Every row gives one point. Each copy is the shape, with its points in the same order, stretched, turned, moved and blurred by noise. Some copies are also mirrored. Which?

Shape, 8 rows:
[[ 12  36]
 [-22 -25]
 [-33  36]
 [-17 -28]
 [ 14   8]
 [-25 -10]
 [ 12  41]
 [ 20  -2]]
Copy 1 (8 x 2):
[[  1  35]
 [ -7 -34]
 [-38  11]
 [  0 -30]
 [  8  11]
 [-12 -24]
 [ -4  37]
 [ 22   6]]
Copy 1 is: only turned
Copy 2:
[[ 18  40]
 [-18 -28]
 [-25  38]
 [-12 -28]
 [ 14   5]
 [-21 -12]
 [ 18  45]
 [ 25  -6]]
Copy 2 is: only turned
Copy 3, 8 rows:
[[-20  31]
 [-18 -45]
 [-60   3]
 [-12 -43]
 [ -4   9]
 [-30 -31]
 [-24  36]
 [  5   5]]
Copy 3 is: only turned

Shape (8 x 4):
[[ -4  28  36  -2]
 [ 12 -12   4  12]
 [  6   2 -20 -37]
 [-16   2 -15   2]
 [ 40  40  -5  28]
 [  7 -10  -2   4]
 [-10  26  -2 -34]
 [ 35 -28 -30  20]]
Copy 1, 8 rows:
[[  9  30  27 -15]
 [  4 -19  11  10]
 [-17 -10 -21 -22]
 [-10   5  -9  10]
 [ 54  10 -10   3]
 [  4 -17   7   6]
 [-14  22 -12 -27]
 [ 16 -50 -17  19]]
Copy 1 is: only turned
Copy 2 (8 x 4):
[[-10  25  35 -12]
 [  2  -9   0  -5]
 [ 28  32 -28  -4]
 [ -7  15  -7  15]
 [-38  14  -5 -51]
 [  6  -3  -6  -2]
 [  9  47  -1   2]
 [  8 -24 -32 -19]]
Copy 2 is: mirrored
Copy 3 (8 x 4):
[[-24  29  37 -22]
 [ -2  -4  18  16]
 [ 30  -5  -2 -16]
 [-14  -7  -9  -8]
 [ -5  60   7  27]
 [ -2  -3  15  12]
 [  6  11   4 -42]
 [ 17 -15  -1  48]]
Copy 3 is: only turned
Copy 4, 8 rows:
[[ 34  11  -3  21]
 [ -3   1   5 -19]
 [ 21 -35 -26 -28]
 [ -9 -24 -12  -4]
 [  5  44 -39 -23]
 [ -2  -6   2 -22]
 [ 33 -28 -31   1]
 [-24   3  -5 -59]]
Copy 4 is: mirrored

Shape, 14 rows:
[[ 29 -19  -8   0 -17  11 -11  49]
 [ -5 -18 -15  -5  -6   3  28  -8]
 [ -4  -1  -8   0  11   5 -18  -4]
 [ -1   3 -10  15  17  -3  20  25]
 [ -9  -6  15  33   9   4  -5  16]
 [-11 -29  -4 -12  -2   0  -8  -9]
 [ -3   3  22  24   5   2   7 -11]
 [  5  -6  -1  -8  -1  50   9  -8]
 [ -1  12 -11 -13   8 -10  17 -13]
 [-12 -18  -6  10  13  20  -6  18]
 [ -2   7 -15  13  11   0   8 -12]
 [  0  -8  -2   6 -19  -7  12 -12]
 [-12  -8 -12  11  11  -7 -14  -6]
 [-16   9  -2  -6 -24 -10 -16 -14]]
Copy 1 (14 x 8):
[[  4  10 -29   7 -33  14  -6  16]
 [ 17  -1   0  21   2  -9  26 -13]
 [  7  -3   5  -1  10   6  -9 -18]
 [  3  27   8  23   0  -8  -3   4]
 [ 15  16  26  11   1  23 -10  11]
 [ 17 -27   0   9   5   0   2  -7]
 [ 23  15  32  -6  12  12  10  -2]
 [  1   7 -11  -4  20  34  38 -22]
 [  6   4   8   1   8 -27  11 -22]
 [  2   3  -1  22   9  23  -4   0]
 [ 16  17  12   8  11  -4   3 -25]
 [ 26  -1  15   6 -10  -6  16 -14]
 [ 16  -3  12  12   7   1 -16 -15]
 [  8 -17  22  -6 -19  -7  -1 -28]]
Copy 1 is: only turned
Copy 2:
[[ 35 -22  11  24 -17   6  23  20]
 [-20 -16 -12   6  -8  10  22 -14]
 [  1 -10  -6  -1  18   7 -14   5]
 [-15  -6  -8   9   4 -16  32  16]
 [-14   3   7  34   9 -13   7  16]
 [ -6 -29   2   6   6  13  -7 -18]
 [-17  20   1  17  -2  -5   4  -2]
 [-15  11   2 -10 -10  53  11   7]
 [-10  -1 -26 -18  -8  -7   6 -19]
 [ -8 -15  10  15  21  12   4  17]
 [-11   5 -23   3  12   8   7  -4]
 [-12  -5 -14  20 -18   3   4 -14]
 [ -5 -15 -11  17  22  -2 -15  -4]
 [ -4 -12 -18   7 -14   3 -29  -1]]
Copy 2 is: only turned
Copy 3, 14 rows:
[[ 25 -11  30  -9  27   8  13  -4]
 [  1  -1 -10 -12 -13 -31  17  -4]
 [-10  10 -19  -3  13   1  -7 -11]
 [ 15  14 -10   6  22 -16  24   7]
 [ 13 -12 -18  25  26   3   3   5]
 [-15  -6  -6  -8   5 -23 -12 -11]
 [ 14  -4 -29   9   1  -3  -3  14]
 [-13 -14 -25 -32  -7  11  14   2]
 [ -3  27 -17 -12 -14 -22   5   3]
 [ -9 -10 -15   2  30   0  10  -8]
 [  5  15 -29   1  -2  -9  10  -9]
 [ 13  -4  -6   3 -18 -18   3  -1]
 [ -5   8 -19  10  13  -8  -6 -17]
 [ -7   8   0  13 -21   0  -9  -6]]
Copy 3 is: mirrored
Copy 4 (14 x 8):
[[ 60  19 -26  36   3  10  13  17]
 [ -2 -14  -5  27 -18  -1  32  13]
 [ -7  12 -14   0  15  -3  -3  12]
 [ 17  15   7  24  19 -29  30   6]
 [  9   3  16  22  35  -3  -3  -1]
 [ -7 -19 -12  16  -9   2  -7  25]
 [ -3 -11  16   2  19   3   4 -14]
 [  1  -4 -13  -2   6  42  33  24]
 [ -7   1  -1  -6 -13 -18  22   5]
 [  4   5  -5  24  26   3  11  28]
 [-14  10  -7   7  11 -10  20  -3]
 [ -2  -8  -1  21 -17   5  10  -7]
 [-17   7 -10  14  14 -15  -5   6]
 [-15  12   4   3 -22  15 -18   0]]
Copy 4 is: only turned

Shape:
[[  0 -26  -3  38 -21  -6  12 -40   6]
 [ 16  20 -18  13  14  16   6  -4 -18]
 [-13 -11   9   3  44  35  27   9  -2]
 [ -3   8  -6  -3  -8  28   9 -45 -18]
 [ 11  44   4  15   1  12   4  20   5]
 [ 12  28 -20  -5  28  27  39  13  21]
 [ 47 -10  11  17 -28   8 -29  28 -14]
 [ 19  13   7  31   2 -29  12  27  21]
 [ 21  40 -12   6  42  -6 -12   1   9]
 [-15 -20  20 -12   5 -23 -28  -1 -42]
 [-21  25  33 -24  38 -18 -19 -33  15]
 [ 12  -1   4  41 -27  38  -3   9   2]
 [-29  21 -30 -10  -8  -6 -18 -22   9]]
Copy 1, 13 rows:
[[-14  15  -8  41  -9   1 -13 -40   7]
 [ 14  19 -11   1  26  28  -2  -3  -7]
 [  7  -9  -9  23  44  15  15   3  23]
 [ 12   2   6  -2  13  34  -5 -39   8]
 [  8  52  14  -6  18  14   9  17   0]
 [ 34  32 -17 -16  27  19  21   5  23]
 [ 37   9  31  21  -7   4 -24  18 -18]
 [-14  40  -2  23   5 -25   7  19  -6]
 [  8  42   2 -22  54   1 -17  -5  -8]
 [-37 -39  18   6  20   6 -31   7 -13]
 [-43   9  17 -17  60 -17   3 -24  14]
 [ 23  31  21  37 -10  30 -21  -1  13]
 [-30  19   1 -37   3  15 -35 -21  16]]
Copy 1 is: only turned
Copy 2:
[[-21 -23  23  51   2  -7  18   0  18]
 [ 18  18 -12  10  -3   2  16   2  -5]
 [ 21  -7  27  -9  17  12  17  20 -37]
 [ 11 -11  -2  21 -30   7   3 -17  -2]
 [ -8  43  -4  -7   0  12   5   8  -3]
 [ 34  21  12 -11  -9   2  -3  30   6]
 [-34  15 -38   9  -4  29  47  23   4]
 [-31  24   9  -4  25  -6  20  22  24]
 [ 16  21 -20 -23  19  11   2  -4   6]
 [-36 -28 -25 -13  15 -15  33 -17 -39]
 [-17 -26   2 -38  21  12  -9 -41  -7]
 [-24  23   4  45 -13  24  17  25  -9]
 [-15  -7 -22   2 -11 -17 -34 -12   3]]
Copy 2 is: mirrored
Copy 3, 13 rows:
[[ -2 -11 -18   9   6   9 -15 -60   3]
 [ 11  11 -12  17  24  35  -1  29 -14]
 [-17 -43  11 -15  28  39  12  35  17]
 [ 25  14   6 -25   6  42  -8 -15  -7]
 [-12  29   8  36   3  21  22  33  11]
 [ -1   4 -23   6  16  44  37  49  29]
 [ -3  -2  -8  41 -27 -30  -2  28 -29]
 [-30   9 -17  49  21 -16  27  15  15]
 [  7  24 -10  24  41  11  -9  52  27]
 [-30   5  24 -29  32 -20 -31   9 -37]
 [ -4  31  38 -41  50  -8 -21  15  47]
 [ -8  -7   7  43 -38  25   1  -2  -7]
 [-23  51 -14 -25  10  27 -30  -4   9]]
Copy 3 is: only turned
Copy 4:
[[ -5 -21  14  39 -20 -27 -16 -20 -20]
 [ 14  22   2  13  21  11  18 -27 -22]
 [ -8  -4   4  42  43  14  26 -14  32]
 [-13   6  32  -4  -9  18   2 -42  -5]
 [ 20  47   8  17  12   9  24  10 -10]
 [ 16  38 -16  15  17  -6  49 -22  26]
 [ 43   7 -21  25  12  45 -31  14 -36]
 [ 38  12 -15  38  12 -27  18  24 -19]
 [ 34  38   7  -5  44 -20  15 -17  -8]
 [  0 -38  12 -13  46  24 -23   9 -26]
 [  8  -2  58 -26  43 -17  -6 -11  30]
 [ -1  26  -3  54 -10  27 -18   2 -18]
 [-19  25   9 -29   7 -29 -15 -18  -4]]
Copy 4 is: only turned
